Each row is a point. Examples show where two turns around zero, p and q, send a point. Write where each new point lands after one turn and then the other. Backwards means that the second turn is done in reverse. Each puzzle has new turns, and all numbers are rounded.

Turn p:
[-0.16 -0.25] => [-0.30  0.02]
[0.07 0.60] => [0.56 0.22]
[ 0.09 -0.35] => [-0.27 -0.25]
Turn q:
[0.59 0.06] => [-0.31 -0.51]
[-0.40 -0.17] => [0.11 0.42]
[-0.19  0.12] => [0.21 0.08]
Where do these land?
p, then q: [-0.27 -0.29] => [0.31 0.25]
p, then q backwards: [0.18 0.35] => [-0.24  0.31]
p, then q: [ 0.04 -0.51] => [0.04 0.51]
q, then p: [0.05 0.45] => [-0.12 -0.44]

Turn p:
[ 0.60 -0.04  0.32  0.16] => [-0.24  0.65  0.01 -0.10]
[-0.33  0.51  0.05  0.48] => [-0.21 -0.19 -0.59  0.41]
[ 0.37 -0.01 -0.04 -0.10] => [ 0.14  0.33  0.04 -0.14]
[-0.23 -0.34 -0.48 -0.20] => [ 0.42 -0.32  0.39  0.10]
[-0.38 -0.05 -0.08 -0.59] => [ 0.21 -0.52  0.13 -0.41]
[-0.32  0.13 -0.04 -0.22] => [ 0.07 -0.37 -0.11 -0.13]
[ 0.28 -0.19  0.27  0.47] => [-0.39  0.42  0.11  0.27]
Turn q:
[-1.20 -0.15 -0.23  0.26] => [-0.67  0.11 -0.50  0.94]
[ 0.45 -0.08  0.06  0.37] => [-0.12 -0.33  0.13 -0.46]
[ 0.01  0.30  0.18 -0.16] => [0.20 0.04 0.29 0.14]
[ 0.36  0.08 -0.23  0.19] => [ 0.14 -0.36 -0.07 -0.26]
[-0.14 -0.16  0.19 -0.24] => [-0.04  0.37  0.04  0.04]
[ 0.35 -0.04 -0.15 -0.18] => [ 0.30  0.00 -0.09 -0.29]
[ 0.18  0.05  0.19 -0.24] => [ 0.20  0.18  0.21 -0.12]
Where do these land?
p, then q: [ 0.30 -0.42 -0.21 -0.13] => [ 0.09  0.03  0.55 -0.11]
q, then p: [ 0.05  0.12 -0.10  0.67] => [-0.16 -0.32  0.58  0.10]
p, then q: [-0.62  0.24  0.13 -0.08] => [-0.27  0.26 -0.55 -0.14]
p, then q backwards: [0.24 0.00 0.32 0.22] => [-0.24 -0.34  0.19 -0.02]
q, then p backwards: [ 0.02  0.05 -0.14 -0.68] => [ 0.48  0.19 -0.46  0.00]

Turn p:
[ 0.16  0.03 -0.40 -0.42  0.80  0.04] => [ 0.29 -0.02 -0.03 -0.04  0.96 -0.03]
[0.27 0.13 0.06 0.45 0.14 0.30] => [ 0.28  0.53  0.12  0.08 -0.11 -0.08]
[ 0.07 -0.02  0.27 -0.40 -0.70 -0.01] => [-0.04 -0.44 -0.33 -0.36 -0.54 -0.06]
[ 0.06  0.41  0.22  0.24  0.40 -0.07] => [-0.16  0.58  0.03 -0.17  0.21  0.06]
[-0.23 -0.54  0.05 -0.55 -0.23 -0.31] => [-0.30 -0.80 -0.04 -0.03  0.02 -0.25]
[-0.37  0.05  0.11  0.17 -0.54  0.24] => [-0.03 -0.14  0.23 -0.05 -0.60  0.30]
[ 0.11 -0.13 -0.12  0.18  0.58 -0.04] => [ 0.04  0.27  0.17  0.23  0.47 -0.20]
[-0.06  0.07 -0.19  0.33 -0.45 -0.15] => [-0.09  0.02 -0.16  0.34 -0.41  0.25]
Turn q:
[-0.41  0.18 -0.34 -0.29  0.39  0.02] => [-0.11  0.02 -0.24 -0.63  0.16  0.24]
[-0.46 -0.59  0.09  0.07 -0.21  0.04] => [-0.43  0.32  0.40  0.06 -0.27  0.30]
[-0.42  0.23 -0.19  0.36 -0.12 -0.17] => [ 0.04  0.60 -0.17 -0.17 -0.06 -0.10]
[ 0.57 -0.04  0.66 -0.09  0.05 -0.02] => [ 0.15 -0.60  0.32  0.30 -0.15 -0.42]
[-0.13  0.24 -0.21  0.09 -0.10  0.33] => [ 0.21  0.25  0.02 -0.08  0.34  0.13]
[ 0.95  0.13  0.32 -0.38 -0.23 -0.22] => [ 0.49 -0.79 -0.13  0.55 -0.23 -0.16]
[-0.10 -0.16 -0.32  0.23  0.22  0.03] => [-0.35  0.19 -0.18 -0.02  0.23  0.02]
Where do these land?
p, then q: [-0.25  0.36  0.04 -0.06 -0.51 -0.04] => [0.17 0.15 0.28 0.10 0.16 0.54]
p, then q: [ 0.24  0.22 -0.20  0.10 -0.16  0.30] => [ 0.28 -0.12 -0.13  0.31  0.25  0.02]
q, then p: [ 0.14 -0.10  0.29  0.19 -0.02  0.11] => [-0.32  0.16  0.04  0.03 -0.09 -0.15]
p, then q backwards: [ 0.37  0.85  0.26  0.05  0.43 -0.02] => [-0.70  0.38 -0.61  0.31  0.05  0.08]
q, then p: [ 0.00 -0.09 -0.43  0.22 -0.09 -0.57] => [ 0.14 -0.04 -0.13  0.36 -0.09  0.63]
p, then q: [-0.55 -0.85  0.06 -0.17  0.28  0.35] => [-0.50 -0.31  0.55  0.15 -0.60 -0.48]
p, then q backwards: [ 0.05 -0.39 -0.02 -0.32  0.08 -0.14] => [0.36 0.06 0.15 0.01 0.35 0.05]

Turn p:
[-0.36  0.03 -0.09  0.08  0.01  0.12  0.12  0.31 -0.02] => [-0.31 -0.11  0.25 -0.01 -0.03  0.22 -0.17  0.08  0.09]
[ 0.02  0.49  0.26 -0.25 -0.17 -0.28  0.33  0.05  0.19] => [-0.23 -0.01 -0.01 -0.63  0.07 -0.33  0.11 -0.18  0.15]
[-0.13  0.10 -0.24  0.53  0.47  0.28 -0.19 -0.25 -0.32] => [ 0.04  0.13  0.06  0.67 -0.37  0.23 -0.13 -0.38  0.22]
[ 0.10 -0.34  0.03 -0.22  0.24  0.34 -0.04  0.41 -0.02] => [ 0.01 -0.16  0.12 -0.01 -0.27  0.37  0.15  0.28 -0.41]
[-0.19 -0.47  0.17  0.11  0.08  0.01  0.25 -0.22 -0.39] => [-0.21 -0.30  0.04  0.56  0.08 -0.20  0.22  0.10 -0.10]
[ 0.58  0.84 -0.13  0.41  0.51 -0.32 -0.14  0.04  0.20] => [ 0.11  0.75 -0.26 -0.31 -0.74 -0.19 -0.17 -0.46  0.28]
[-0.13 -0.52 -0.24 -0.31 -0.52  0.20  0.49  0.06 -0.12] => [-0.33 -0.39 -0.22  0.06  0.55  0.28  0.27  0.49 -0.01]
[-0.28 -0.74 -0.21 -0.47 -0.27 -0.39 -0.20  0.07  0.25] => [-0.02 -0.01 -0.01  0.02  0.72 -0.01 -0.28  0.45 -0.66]
[ 0.04  0.16 -0.38 -0.34  0.51  0.01 -0.70 -0.17 -0.01] => [ 0.39  0.18 -0.17  0.06 -0.12  0.33 -0.40 -0.56 -0.50]
[ 0.08  0.21  0.32  0.50 -0.01  0.16  0.12 -0.48  0.26] => [ 0.21  0.30  0.26  0.16  0.01 -0.26  0.39 -0.22  0.49]
[ 0.27  0.23  0.50 -0.04 -0.85 -0.14 -0.04  0.18 -0.03] => [ 0.34 -0.37 -0.07 -0.57  0.12 -0.44  0.01  0.40  0.44]
Turn q:
[-0.26 -0.64 -0.35 -0.43  0.32 -0.17 -0.41  0.26 -0.73] => [ 0.03  0.47 -0.25  0.58 -0.24  0.42 -0.49  0.21 -0.74]
[-0.14  0.24  0.21  0.00 -0.02 -0.43 -0.08 -0.27 -0.60] => [-0.02 -0.24  0.47 -0.06 -0.13  0.28 -0.29 -0.33 -0.42]
[ 0.45  0.00  0.25 -0.03  0.32  0.04  0.29 -0.03  0.53] => [-0.19 -0.14 -0.12 -0.35  0.47  0.07  0.11  0.37  0.41]
[-0.32  0.11  0.22  0.68 -0.03 -0.01  0.37  0.12  0.13] => [-0.19  0.01  0.03 -0.02 -0.03  0.17  0.23 -0.63  0.53]
[-0.26 -0.21  0.24 -0.05 -0.20  0.25 -0.25 -0.25 -0.85] => [-0.11 -0.42 -0.18  0.27 -0.56  0.10 -0.32 -0.29 -0.57]
[-0.09 -0.03 -0.08 -0.08  0.03 -0.03 -0.06 -0.26  0.77] => [-0.17  0.34 -0.05 -0.49  0.11 -0.31  0.37  0.20  0.09]
[-0.09 -0.12  0.40  0.14 -0.39 -0.18  0.45  0.03 -0.13] => [-0.18 -0.20  0.21 -0.09 -0.44  0.20 -0.19 -0.14  0.44]
[ 0.27  0.35 -0.29  0.16  0.21  0.12  0.16 -0.24  0.52] => [ 0.02 -0.05  0.12 -0.16  0.48 -0.19  0.60  0.15  0.16]
[-0.13  0.43 -0.16 -0.32  0.37  0.34  0.15 -0.02  0.30] => [ 0.47 -0.02 -0.25 -0.30  0.24  0.12  0.48  0.13 -0.07]
[ 0.20  0.25  0.31  0.16 -0.01  0.00 -0.19  0.29  0.55] => [ 0.08  0.07 -0.11 -0.34  0.42 -0.35 -0.15 -0.12  0.41]
[ 0.08 -0.59 -0.44 -0.02 -0.24  0.04 -0.48  0.14 -0.86] => [-0.11  0.08 -0.05  0.95 -0.36 -0.11 -0.45  0.09 -0.56]
[ 0.28  0.21 -0.30 -0.22 -0.37  0.02  0.03  0.23  0.38] => [ 0.38  0.11  0.17  0.00  0.04 -0.42  0.08  0.36  0.30]
Where do these land?
p, then q: [-0.47 -0.56 -0.07 -0.04  0.09  0.46 -0.52 -0.43  0.55] => [-0.26 -0.84 -0.38  0.04  0.63  0.31 -0.11 -0.30  0.04]
p, then q: [ 0.53  0.10  0.25 -0.13 -0.16 -0.31  0.50 -0.07 -0.45] => [ 0.03  0.61  0.48  0.21 -0.33  0.19  0.18  0.32  0.15]
p, then q: [-0.25  0.13 -0.33  0.25 -0.38  0.35  0.42  0.33 -0.28] => [ 0.00  0.48 -0.64 -0.14 -0.16 -0.22  0.27 -0.06  0.27]
p, then q backwards: [-0.01  0.06 -0.26  0.04  0.23  0.19  0.27  0.07  0.13] => [-0.24 -0.25 -0.03  0.14  0.19 -0.14  0.22 -0.09  0.00]
p, then q: [ 0.17  0.18 -0.20 -0.04 -0.12 -0.59  0.11 -0.09 -0.01] => [ 0.25  0.40  0.33 -0.02  0.14 -0.01  0.12  0.02 -0.35]
p, then q: [ 0.79  0.30  0.20  0.20  0.07 -0.46 -0.24 -0.09 -0.20] => [ 0.20  0.16  0.86  0.16  0.03 -0.40 -0.05  0.35  0.04]
p, then q: [-0.35 -0.30 -0.15  0.22  0.35  0.26  0.24  0.39  0.02] => [ 0.08 -0.13 -0.40 -0.02 -0.33 -0.02 -0.06 -0.59  0.21]
p, then q backwards: [ 0.09  0.11  0.35 -0.24 -0.22 -0.23 -0.28  0.08  0.32] => [ 0.02  0.42  0.11 -0.34 -0.10 -0.13 -0.27 -0.06  0.28]
p, then q: [-0.06  0.21 -0.30 -0.07  0.07 -0.31  0.23  0.30 -0.72] => [-0.10  0.62 -0.03  0.25 -0.45 -0.34  0.13 -0.14 -0.31]
q, then p: [-0.05 -0.54 -0.22  0.25  0.12  0.30  0.09  0.32 -0.11] => [-0.15  0.38  0.10  0.18  0.04  0.31 -0.24  0.01  0.52]
q, then p: [-0.45  0.09 -0.11 -0.55  0.00  0.54 -0.38 -0.18  0.36] => [-0.35 -0.17 -0.93 -0.27  0.03  0.06 -0.16  0.06 -0.02]
p, then q: [ 0.06  0.21  0.84  0.12 -0.05 -0.19 -0.44 -0.63  0.40] => [-0.38 -0.37  0.71 -0.48  0.46  0.22 -0.36  0.36  0.09]
